Each row of a before or after table is a point. One or more steps were done to the points. Then noise was added and the rows were shuffled. The steps act on columns, c1 being the first. What was done? A step turns or swaps two columns, mirrors them in a line or flattens them onto one, adds a multiple of one to another, or multiplies or shifts one. Angles are multiples of 10 degrees, from the lower column toward the higher: turns from -170 to 170, lines from 10 to 170 but not 90. Use the fewest steps. Two steps may share a column if one is a turn and the other turns, adds or multiplies; they go together, in the order done. Otherwise the lowest column goes first.

Before (12 x 3):
[[  9 -22  -6]
 [ 46 -13   4]
 [-46   3  39]
 [-53  -7  15]
 [-34  50   1]
 [ 92 -36  73]
 [ 50 -38  61]
 [-54   5   2]
 [-41  -5  20]
 [ 58   8  76]
 [-50 -15  34]
 [-13 -15  58]]
After (12 x 3):
[[-57   0 -21]
 [-27 -79  31]
 [ 63 -76 -66]
 [ -9 -28 -63]
 [ 44   9  -8]
 [-44   0 -20]
 [ 50   5 -73]
 [-52  -6 -37]
 [ 93  -9 -86]
 [-44 -11  -9]
 [ 12  32   3]
 [-45 -31 -26]]
Steps: turn c2 and c3 by 150 degrees; multiply c2 by 1.6

Before (11 x 4):
[[-54 -35 -51 -50]
 [-17  13 -71 -19]
 [-14 -33  22  35]
 [ 44  29  27  31]
 [-15  -6  51  12]
 [-10 -31  -8 -93]
 [ 92   3  42  45]
 [ 41   0  28 -27]
 [ 18  28  26 -16]
 [ 71  74  22   1]
 [-57 -12  -4 -20]]
After (11 x 4):
[[ -67  120   31   25]
 [  13   -5   41  -14]
 [   2  -54    2  -36]
 [ -30    0   49   38]
 [  68  -60  -35   26]
 [  63  -20   -6    2]
 [-103    2   39  -10]
 [ -14   46   38   22]
 [ -53   45   19  -13]
 [  42  -54   35   84]
 [  22   19  -66   14]]
Steps: turn c1 and c4 by 160 degrees; add 0.5 times c4 to c3; multiply c2 by 1.6

Before (10 x 6):
[[ 35  -1  44  58  21 -60]
 [-46  33   3 -42 -19 -31]
 [ 27  27  74  36 -13  42]
 [ 61 -17 -28  61 -20  13]
 [-35 -46 -29   7  39  41]
 [ 32   4   3 -37 -25 -28]
 [-44  64  11   7 -11  14]
 [-17  49  77 -38 -14  16]
 [ 47 -36 -17  22  12 -49]
 [-44 -24 -14  27 -60 -16]]
After (10 x 6):
[[ 31   4  52 -66 -26 -29]
 [ 38   0  99  -1  20 -60]
 [-14  49  51 -21 -10  15]
 [-48  31 -65 -76 -18 -33]
 [ 60 -18  62  72 -20  13]
 [ 43 -37  53 -28  11 -50]
 [ 27  29 113  80 -13  41]
 [-45 -27 -78  12 -59 -16]
 [-34 -47 -82  50  37  39]
 [-46  63 -55  18  -8  15]]
Steps: add 1.5 times c1 to c3; add 1 times c6 to c4

Before (14 x 8):
[[-48 -37 -30  24 -87  22  14 -11]
 [  0   0   5 -51  15   7  -9  24]
 [-12   9 -19 -19 -16  29 -24  31]
 [ -4 -22 -14  -6 -53   8  -7  -1]
 [ 28 -20  81  53  57 -42 -60  20]
 [  3  25  67  65  36  -7 -89  47]
 [  8 -38  -3 -23   1  24  25  55]
 [-11 -39 -10 -46 -12  86  14   4]
 [ 23  -7 -34  -7 -64  19  62 -55]
 [ 20  12 -36 -13 -21  61   3  66]
 [-24  37  78  19  20 -29 -67  43]
 [ 53 -39  13 -54 -44  29 -23  26]
 [ 16 -12 -28 -27   7  51 -40   7]
 [  0  33  96  33  14  26 -50  43]]
After (14 x 8):
[[ -36   18  -45   -6 -125   42   12  -35]
 [  -1  -23    8  -41   19  -39  -12  -12]
 [  32   59  -29  -19  -50   56   63    4]
 [  -8    5  -15  -95  -20   31   13  -40]
 [  -7  -17   85   70   81  -29  -63  -29]
 [ -26  -50   89    0   15    6  -56   24]
 [ -46  -48   67   32    0  -51  -68   19]
 [   2    5  -17  -11  -54  -10   -8  -22]
 [  27  -69  -26  -51   -7   32    2   -4]
 [ -19  -46   68   51   43  -16  -86   12]
 [   8  -47    2  -36    9   15   27  -47]
 [  43  -16   32  -54  -10  -38  -19  -43]
 [   1  -36  -25  -35  -25  -11  -26    4]
 [  25   -7  -19  -59   24  -17  -38  -10]]
Steps: add 0.7 times c1 to c5; turn c1 and c3 by 20 degrees; turn c2 and c8 by 100 degrees; turn c4 and c6 by 50 degrees; add 0.7 times c7 to c6

Before (12 x 9):
[[ -4  41 -29  17 -42  24  30   7  17]
 [  7  -3   5   1  28  12   9 -13  42]
 [-11   3 -12  26   5 -22   1  15 -11]
 [-26 -54  -2  24  34  25  31  18 -75]
 [-48  17 -25 -29   5 -16  15  -6  22]
 [-26   5  26   7  29  25   1  42  32]
 [ -5  33 -42 -24  11   8  -5  17  -3]
 [ -8 -10 -16 -23 -11   6  -2  16  17]
 [-15 -25  51  30  28  46   8  -2 -46]
 [ -1  12  -8 -29  -4 -25  38  14 -31]
 [-30 -45  47  30  22  34 -26   8 -56]
 [-12  33 -25  -7  11  -5  23  -6  -9]]
After (12 x 9):
[[ -22  -12  -14   24    1    2    0   12   11]
 [ -28    0   -8  -34   12  -13    5   22  -32]
 [ -17   30  -42   11   17    7  -15   22   31]
 [ -76  -45   45  -58   25   31  -74    5   25]
 [ -28   30  -27   -2    9   -4   70  -13    5]
 [ -33  -26   50  -30   28   43   23    0   26]
 [-120   17  -27   26    1  -14   43   -4    4]
 [  16   -5    3   38   17   14   27  -11  -16]
 [ -62    3   24   34   49   26    0   46   -9]
 [ -14   44  -30   16  -36   21   90    4   -7]
 [   3   13  -12  -21   -1  -25  109   19   23]
 [ -60  -49   -1  -68   40   24   97   16   32]]
Steps: multiply c1 by 2.5; add -0.7 times c6 to c4; turn c4 and c9 by -120 degrees; add 0.5 times c8 to c5; multiply c7 by 3
